Every row gives one point. Two turns around zero, p and q, are shown by what they do to some points. Where does a point land after both, in the order given? Backwards means that the second turn is done in reverse. Each puzzle has new turns, and all numbers are rounded.

Turn p:
[ 3.4 -0.4] -> [ 3.2 -1.2]
[0.4 0.8] -> [0.6 0.7]
[-1.7 -1.6] -> [-2.0 -1.2]
[2.2 3.8] -> [3.0 3.2]
[-4.3 -2.6] -> [-4.8 -1.5]
Turn q:
[-3.1  0.1] -> [-0.6  3.0]
[4.6 1.4] -> [ 2.4 -4.2]
[-1.5 -1.6] -> [-1.9  1.1]
Where do these land?
q, then p backwards: [-3.2  0.8] -> [-0.7  3.2]
q, then p backwards: [4.7 0.5] -> [ 2.5 -4.0]
q, then p: [-1.5 -1.2] -> [-1.2  1.5]

Turn p:
[-4.6 -1.7 -2.8] -> [ 1.3 -5.4 -0.9]
[-0.4 -2.3 -1.3] -> [ 2.4 -1.2  0.3]
[4.0 3.2 1.5] -> [-2.0  4.9 -0.9]
[1.0 0.7 2.5] -> [-1.5  1.7  1.6]
Turn q:
[ 0.5  0.4 -3.8] -> [-3.6 -0.5 -1.2]
[-3.8  1.7 -0.3] -> [-1.4  1.0  3.8]
[0.5 1.0 4.8] -> [4.3 2.3 0.5]
[ 2.9 -3.1 -0.7] -> [ 0.7 -2.7 -3.3]
Where do these land?
q, then p: [ 1.5 -0.6 -0.5] -> [ 1.2 -0.6 -1.1]
q, then p backwards: [3.4 0.8 5.5] -> [ 4.5 -2.5 -3.9]
q, then p: [ 1.0  1.6 -1.6] -> [-1.0 -1.7 -1.5]
p, then q: [-2.2  4.2 -2.4] -> [-3.9 -3.2  1.8]
q, then p: [-2.1 -1.1  0.2] -> [0.1 0.4 2.3]
p, then q: [-1.6 -4.8 -1.2] -> [ 3.2 -1.6 -3.8]

Turn p:
[2.5 2.1 0.8 1.7] -> [ 0.2  3.5  0.9 -1.1]
[ 1.0  1.3  1.1 -4.4] -> [-1.3 -2.0  2.6 -3.3]
[-4.7 -3.4  1.2  0.3] -> [-2.5 -3.1 -3.0  3.2]
[ 0.1 -3.0  0.9  2.0] -> [-0.8  0.6  0.1  3.6]
[1.0 2.8 1.6 3.4] -> [-0.7  4.5 -1.2 -0.9]
[ 0.1  0.3 -5.6 -2.9] -> [ 5.1 -3.4  0.6 -1.6]
Turn q:
[-2.8 -4.0 -0.5  0.8] -> [-0.9 -0.7  4.6  1.4]
[ 2.5 -0.9 -4.0 -0.2] -> [-1.3 -4.1 -1.7  1.4]
[-1.1  5.0  1.2  1.0] -> [-0.8  4.4 -3.0 -0.4]
[ 3.7 -1.8 -0.8  0.7] -> [ 2.2 -3.2 -1.0  1.4]
[-2.2  1.7  4.1 -2.3] -> [ 0.9  3.6  1.0 -3.9]
Where do these land?
p, then q: [-0.7  0.1  0.2  2.7] -> [-1.6  0.4 -1.8  1.4]
q, then p backwards: [ 2.9  3.3 -0.4 -1.8] -> [-3.8  2.7 -1.0  0.7]
p, then q: [-0.3  3.3 -2.1 -3.2] -> [ 0.8 -3.4  0.4 -3.7]
p, then q: [ 0.8 -1.3 -1.8 -0.6] -> [ 2.2 -0.6  0.0  0.7]
q, then p: [-2.6 -5.5  4.1  2.9] -> [-5.2  5.4  2.4 -0.5]

Turn p:
[ 2.7 -5.3 -2.1 -5.0] -> [ 4.1 -4.6 -3.2 -4.1]
[0.0 2.1 2.8 0.8] -> [-1.8  3.0  0.6 -0.5]
[-1.0  1.7 -0.9  0.9] -> [-1.0  0.3  0.0  2.1]
[ 3.0 -3.1 -1.0  2.0] -> [ 4.5 -0.3  1.8 -0.6]
[-2.7 -0.8  0.4  0.7] -> [-1.8 -1.4  1.8  0.1]
[-2.0  5.4  0.7  0.5] -> [-4.0  2.9 -1.1  3.0]
Turn q:
[-2.0  1.1 -1.2 -2.3] -> [-2.0  2.2  0.3 -1.7]
[ 0.3  2.9  0.1 -3.6] -> [-0.8  1.0 -1.2 -4.3]
[ 0.6 -2.5  0.8 -0.2] -> [ 0.6 -1.4  2.2  0.4]
[-0.3 -0.6  0.3  5.4] -> [ 1.9 -0.1 -1.3  4.9]
[-3.1  2.4 -2.0  4.7] -> [-0.6  3.4 -3.3  4.4]
[ 4.0 -2.9 -2.8 -1.4] -> [-2.8 -5.0  1.1 -0.4]
[ 0.3 -0.4  4.7 -2.5] -> [ 3.7  0.1  2.2 -3.2]
Where do these land?
q, then p: [-0.2 -0.1  0.8 -2.4] -> [-1.1  0.2 -1.6 -1.7]
q, then p: [1.9 0.8 2.3 1.9] -> [ 3.6  0.1 -0.4  0.0]
p, then q: [ 1.6 -2.2 -3.2 -1.7] -> [-1.6 -4.1  1.0  0.8]
q, then p: [ 2.8  3.1 -1.2 -2.2] -> [ 0.0 -4.1 -2.6  0.0]
q, then p: [-6.1 -1.5  1.3  4.4] -> [-0.2  6.6  2.3  3.5]

Turn p:
[ 1.3 -6.3  4.0 -2.4  0.9 -1.3] -> [-6.9 -1.0 -0.5 -3.4 -2.2  1.0]
[ 0.0  2.3  1.0 -2.6  3.3 -3.6] -> [ 0.3 -1.9  3.5 -3.6  2.4 -1.6]
[ 2.4  0.3 -3.4  0.3  0.9  5.6] -> [ 1.6  2.2 -3.9  1.5  3.3  3.8]
[ 2.4  2.5 -1.1 -2.4  2.2  1.5] -> [ 1.5  0.9 -0.9 -2.3  4.0  0.6]
[-1.5  1.0  0.0  1.9  0.5 -2.9] -> [ 1.3 -2.3  2.4  0.6 -1.2 -0.9]
[ 1.8  1.8  1.1  1.3 -2.6  2.4] -> [ 2.5  2.4 -2.7 -0.4 -1.7 -0.2]
[-1.4 -2.4  0.9  4.8 -1.9  3.4] -> [ 0.2  1.6 -1.3  3.3 -4.5  3.3]
[-5.4 -0.3  1.7 -0.3 -1.3 -3.7] -> [-1.7 -0.3  5.0  1.7 -2.5 -3.3]
[ 0.4  1.1 -4.2 -0.4 -1.9 -1.6] -> [ 1.2 -1.7 -1.5  2.6  2.2 -2.7]
Turn q:
[ 3.4 -4.2 -0.3  1.1 -0.6  3.4] -> [-2.4 -1.8 -2.4  4.4  0.9  2.8]
[ 1.7  3.2 -1.3 -0.3 -0.7  3.1] -> [ 1.8 -1.0 -2.9 -2.1  0.5  2.8]
[ 0.1 -0.7 -3.3 -3.0  0.4 -2.6] -> [ 0.8  0.5 -2.3  0.4 -2.4 -3.9]
[-1.4  5.1  4.7  1.5  3.5 -2.3] -> [ 1.1 -0.1  4.4 -5.1  4.5 -1.6]
[-1.4 -0.3  4.1  0.4 -1.7 -2.9] -> [ 1.4 -0.3  5.2  1.0  0.0 -0.8]
[-0.9  0.5  0.6  3.3 -0.2 -1.3] -> [0.2 2.7 1.9 0.2 1.7 0.6]
[-1.5 -3.6 -4.5 -3.1 -0.5  2.6] -> [-3.0 -0.1 -3.9  1.1 -5.2  0.1]
Where do these land?
q, then p: [ 0.8 -1.3  0.2 -1.4  2.9  0.4] -> [-1.9 -1.6  1.9  1.7  0.2 -0.2]
q, then p: [-1.3  0.5  0.9  3.6 -0.6 -6.4] -> [ 4.2 -1.5  2.1 -5.4 -1.6 -0.9]
p, then q: [ 1.9  0.3 -1.4 -2.3 -2.0  1.7] -> [ 0.4  2.1 -2.3 -1.9  0.3 -2.1]
p, then q: [0.6 2.5 1.4 0.3 1.3 2.1] -> [ 1.4 -2.7 -1.7 -1.2  1.0  0.5]
q, then p: [-0.2  1.7 -4.8 -0.3  2.5  5.2] -> [-0.8  2.0 -0.4  4.5  5.8 -1.2]
q, then p: [-4.4 -2.1  2.2 -2.5 -4.2 -2.2] -> [ 0.0  1.9 -1.8 -1.5 -6.2 -3.0]
q, then p: [ 0.3  0.4  2.1  1.5  0.6 -5.9] -> [ 1.6 -3.1  2.0 -4.8 -1.7 -0.3]
p, then q: [ 2.3 -2.0 -0.5  1.2 -0.4  5.1] -> [-0.1  1.6 -4.2 -2.5 -0.9  3.1]

Turn p:
[ 0.2  2.1 -0.4  1.0  2.2  1.1  3.5  0.7] -> [-2.2 -0.8 -3.7  0.9 -0.8 -1.8 -0.6  0.4]
[ 2.4  2.0  0.2  7.3 -0.9  0.3 -2.2 -1.2] -> [ 1.6 -1.4 -0.5  5.4 -1.9  0.2  3.6 -4.4]
[-1.7  0.9  1.9 -0.5 -2.6  3.0  3.4  3.1] -> [ 0.2  1.3 -0.4 -1.1 -3.9 -4.6 -1.3  1.8]
[ 3.0 -2.8  0.1 -1.7 -0.6  1.7  2.2 -1.7] -> [ 2.0 -2.1 -0.1 -1.2  2.7 -2.5 -2.6 -0.6]
[-0.5  2.2  2.2 -1.8  2.4 -4.7  2.3  0.7] -> [-2.5  4.5 -3.4 -1.1  0.8  1.7 -1.8 -0.8]
[ 1.7  4.2 -1.8 -0.8 -0.8 -2.5 -1.4 -0.1] -> [ 0.8 -0.2 -2.6 -1.8 -1.8  3.8  1.2 -1.8]
[-3.7  0.8 -1.5  0.5 -1.6  1.0 -1.2 -2.7] -> [-2.7 -1.7  3.3 -1.2 -1.7  0.3  1.6 -1.0]
[ 4.1 -1.3 -1.3 -3.0  0.5  1.4 -5.1 -0.9] -> [ 4.6 -2.4  0.5 -2.0  3.7  2.3  2.7  1.2]
[-0.3 -4.8 -1.1 -2.6  1.0 -4.0 -0.3  1.0] -> [ 0.4  1.5  2.0  0.0  3.1  3.3 -4.2  2.1]
[-4.6 -4.8 -3.5  3.3  0.4  3.5 -5.4  1.1] -> [-0.6 -3.2  7.0  4.2 -0.5  1.0  2.9  4.7]
[-0.7  1.5  5.2 -1.7  0.1 -0.8  4.3  0.1] -> [-1.6  4.5 -2.3 -2.0  0.2 -3.8 -1.7 -1.4]
Turn q:
[ 0.6  0.7  3.8 -1.0  1.3 -1.6 -4.2 -4.1] -> [-0.9  2.5  3.3  3.7  1.5 -4.1 -1.5  1.4]
[ 1.0 -1.1 -0.1  2.2 -3.2 -3.9 -0.4  3.7] -> [ 0.8  0.1 -4.9 -0.1  3.5 -1.0  2.1 -2.0]
[ 0.5 -3.7  2.7  0.4 -3.8  1.0 -0.5  1.8] -> [-3.5 -1.9 -1.9 -2.3  2.6 -2.5  1.6  0.5]
[ 2.2  1.4  3.6  3.3  2.5  3.9 -0.5 -0.3] -> [-4.3  2.1  1.6  1.2 -3.9 -1.3  2.3 -1.5]
[-0.3  0.6 -5.0 -4.3 -2.2 -1.0 -0.1  2.3] -> [ 2.5 -4.0 -2.6  0.9  1.8  3.8 -2.4  1.2]
[ 0.9  4.8  0.9  2.7 -3.2  2.2  4.0  2.5] -> [ 0.9 -2.7 -2.1  0.5 -4.0  0.3  6.3 -0.8]
[-2.0  1.0 -1.9 -4.5  3.1 -3.6  1.2  0.3] -> [ 3.8  1.3  1.9  0.9  2.6  4.4 -1.4  1.9]
[ 0.6 -2.2 -1.5  1.3  3.2  0.5  2.1 -3.3] -> [ 0.6  1.3  3.4 -2.7 -1.3  0.3 -2.1 -2.9]
[-3.5 -1.4 -2.5  0.0  2.4  2.4 -1.5 -2.8] -> [ 0.2  1.5  1.2 -2.2 -2.8  0.1 -4.7  1.9]
Where do these land?
p, then q: [-3.8 -1.2 -1.6 -1.1 -0.4  2.3  0.9 -2.2] -> [-0.7  1.6  0.2 -1.8  3.2 -0.5  0.9  3.6]
p, then q: [ 1.1  4.1  1.7 -2.1 -2.1  3.6  4.1 -1.3] -> [ 4.7 -2.6  0.5  0.5  4.8  0.4 -2.9  0.4]
q, then p: [ 2.4 -1.6  2.0  1.8  0.1 -2.3 -1.9 -4.3] -> [-1.9  3.4 -0.6  0.6  2.0  2.8  1.1 -3.8]
q, then p: [ 4.3  0.3 -6.5 -1.3  3.3 -2.7  0.1  3.8] -> [-0.2 -7.1  1.4  1.0  2.6 -2.4  5.3 -1.1]
p, then q: [ 0.9 -0.5  0.2  2.5 -3.0  3.5  4.7 -0.2] -> [ 2.2  0.6 -1.7  0.3  4.6 -4.0 -1.7 -1.6]
p, then q: [ 1.0 -0.1  2.1  1.1  2.5 -4.4  1.5  2.1] -> [ 1.3  1.2 -1.9  2.6 -4.8  0.2 -1.5 -0.5]
p, then q backwards: [-5.2  1.1  0.3 -2.1 -4.0 -0.1 -3.9  2.1] -> [-3.5  1.1  2.4  0.5  4.2  3.2  4.2 -1.9]
p, then q: [ 1.5 -2.1 -0.5 -1.9  2.0 -0.4 -1.8  1.6] -> [-2.6  1.0 -0.5  0.9 -0.9  3.1  0.3 -1.3]
q, then p: [-2.3  0.0  2.3  3.2  1.6  0.6 -3.7 -1.6] -> [-0.7  2.5 -1.0 -0.9 -4.1  3.4  1.0 -1.4]

Turn p:
[-1.3 -4.2  0.9  1.8  0.4  3.7  1.7  1.2 -1.7] -> [ 1.1 -0.4  4.0 -1.1  1.2  3.6 -3.1  1.1 -0.7]
[-2.9  0.9  6.0  1.8  1.8  0.5  1.1 -1.0 -1.0] -> [-0.8  0.5  2.9  2.3 -1.0 -1.0 -3.4  2.9  4.3]
[ 3.2 -0.2 -1.7 -2.5 -4.7  0.9 -0.9 -0.5  1.8] -> [-1.5  0.8 -1.5  1.6  0.2  0.6  1.2 -4.6 -4.0]
[ 3.7  2.5 -3.1 -2.5  0.1  1.2 -5.0 -3.6  2.5] -> [ 0.1  1.2 -6.0  1.1  2.5 -4.1 -0.2 -1.9 -4.1]
[ 1.0  2.1 -3.8 -2.6 -3.2  0.0 -5.8  4.3 -0.1] -> [-1.7  1.5 -1.7  1.0  1.5 -0.7  6.1  1.4 -6.2]
[ 3.9  1.8 -5.3 -4.1 -0.9  2.7 -1.9  2.4  4.0] -> [ 3.1 -0.6 -3.6  2.4  3.4 -0.1  4.3 -3.1 -5.4]
[ 0.8 -3.8  2.0  1.8  1.1 -1.6 -1.2  4.2  0.9] -> [ 3.1  4.2  2.6 -1.1 -2.1  1.8  1.0  1.5 -0.3]
[-0.9  1.5 -0.2  3.7  1.6 -0.5  3.2 -2.8 -2.0] -> [-0.1 -4.1  0.0 -1.9 -2.2 -1.0 -2.9  0.9  2.5]
[-4.6 -5.0  2.7 -1.2  3.5 -0.5  0.6 -1.0 -0.5] -> [ 0.1  3.2  1.5 -2.1  2.9  2.9 -2.5  2.0  5.0]
[ 1.6  1.3  0.1  0.2  0.3 -1.9  2.7 -1.9 -3.6] -> [-1.4 -2.5  1.5 -2.5 -1.2 -2.8 -0.3 -1.9  1.7]
[-2.3  1.6  3.1  0.3  1.5 -2.3  2.8  0.6 -0.8] -> [-0.3 -0.8  1.9  0.7 -1.5 -0.6  0.6  1.2  5.0]
[-2.1  1.5 -0.8  3.2 -1.5 -2.1  2.7 -2.0  0.4] -> [-1.6 -3.0 -1.7 -0.5 -3.7  1.3 -0.8  0.3  2.2]
Turn q:
[1.2 2.3 1.2 6.4 0.6 1.2 0.6 0.0 0.5] -> [-4.7 -0.3  0.4  1.4 -0.6  0.5 -4.7  1.0  1.8]
[  0.6   1.2   2.0  -3.0   1.3  -3.5   2.0 -10.5  -1.8] -> [ 2.2 -3.3  0.4 -1.1 -9.6 -1.2  4.1  1.4  4.0]
[-1.0 -7.5  1.6  2.6 -2.2  1.2 -0.5  3.4 -2.0] -> [-1.8 -0.4  3.9  2.9  3.4  4.0  1.3 -5.1 -2.5]
[ 2.2 -1.2  1.5 -1.1  1.1 -0.8 -1.8  2.1 -2.9] -> [ 2.7  0.3  0.5  2.5  0.8 -1.0 -0.9 -3.2  0.6]
[ 0.8  2.0 -1.3 -1.8  0.8  2.0  1.6 -3.6 -2.2] -> [ 2.2 -0.3  0.7 -2.8 -4.3 -0.4 -1.4  0.8 -0.4]
[ 0.6  2.0  0.6 -2.2 -3.9  0.0 -0.1  1.7  0.7] -> [ 0.2 -2.4 -1.8 -0.8  1.7 -3.0  0.1 -0.1 -2.6]
[ 0.0 -2.0 -1.7 -0.2  1.6  0.9 -0.5  0.6  8.5] -> [-0.8  0.5  1.6 -1.7  5.6  1.2  2.4  5.7  2.4]
[-0.2  0.8 -3.5  2.0  0.7 -0.8  2.0  3.9  3.1] -> [-0.8  1.3 -2.9  0.6  3.5  2.8 -1.7  3.4 -0.9]
[-1.6  0.5 -2.0 -1.3 -2.0 -0.5 -3.1  0.2 -2.1] -> [ 0.4  0.8 -2.2 -2.6  0.4 -0.7  0.9 -3.5 -0.6]
[-2.6  1.7  1.6 -1.4  1.9  0.4 -0.1  2.2 -1.9] -> [ 0.5  3.7 -0.4  1.6 -0.8 -2.2 -0.1 -0.6 -1.9]
Where do these land?
p, then q: [-2.2 -1.0 -3.0  0.6 -1.1 -1.5  1.7  1.8  0.4] -> [ 1.1 -0.3  2.7 -1.5  0.5  1.0 -0.2  1.3 -3.3]
p, then q: [-2.0 10.0  4.1 -3.8  0.1 -1.6  0.8 -1.9  0.3] -> [-6.4  0.1 -3.7  3.7  1.6  6.3  3.7  3.4  2.5]
q, then p: [ 3.2  0.7 -1.8  2.4 -1.4  0.6  1.7 -0.5  1.6] -> [ 1.2  2.9  0.4 -0.3  2.5  2.0  0.1  1.7 -2.0]
p, then q: [-0.4 -2.6 -2.2  1.7  1.1 -1.9  2.5 -1.9 -1.7] -> [ 2.9 -0.6  1.7 -2.6  1.6 -1.6  2.9  0.2 -0.6]
p, then q: [ 0.1 -0.1  5.7  1.3 -2.0  0.4 -1.1  2.9  0.8] -> [-5.1 -1.4 -0.8  2.0 -0.2 -2.9 -2.5 -0.8 -0.8]
q, then p backwards: [-0.6 -1.0 -0.6  1.4 -0.6 -1.0 -9.0 -0.1  1.1] -> [ 0.0 -1.2  0.2 -7.1  1.6 -3.7  2.3 -3.4 -1.3]
p, then q: [ 3.3 -2.5 -2.6 -0.6 -2.0 -2.6  1.9 -0.3  0.9] -> [ 1.9 -2.6  1.0 -3.6 -3.6 -0.3  1.0  0.5 -0.8]
p, then q: [ 0.6  0.6  0.0 -1.4 -1.8  2.0 -0.3 -1.3 -5.2] -> [-0.2  3.0  0.7  2.4 -2.1 -0.6  3.8 -2.0  0.2]
q, then p backwards: [-0.6 -2.4  2.6 -1.1 -0.2  4.8  1.7 -1.2  0.1] -> [ 1.8 -0.9  1.7  1.1 -1.2  1.5  0.3  3.5 -4.1]
q, then p: [-1.4 -1.5 -2.2 -0.6  7.7  0.8  0.1  2.5  1.7] -> [ 3.7 -2.8  0.4  5.4 -1.2 -4.3  1.7  1.7 -1.4]
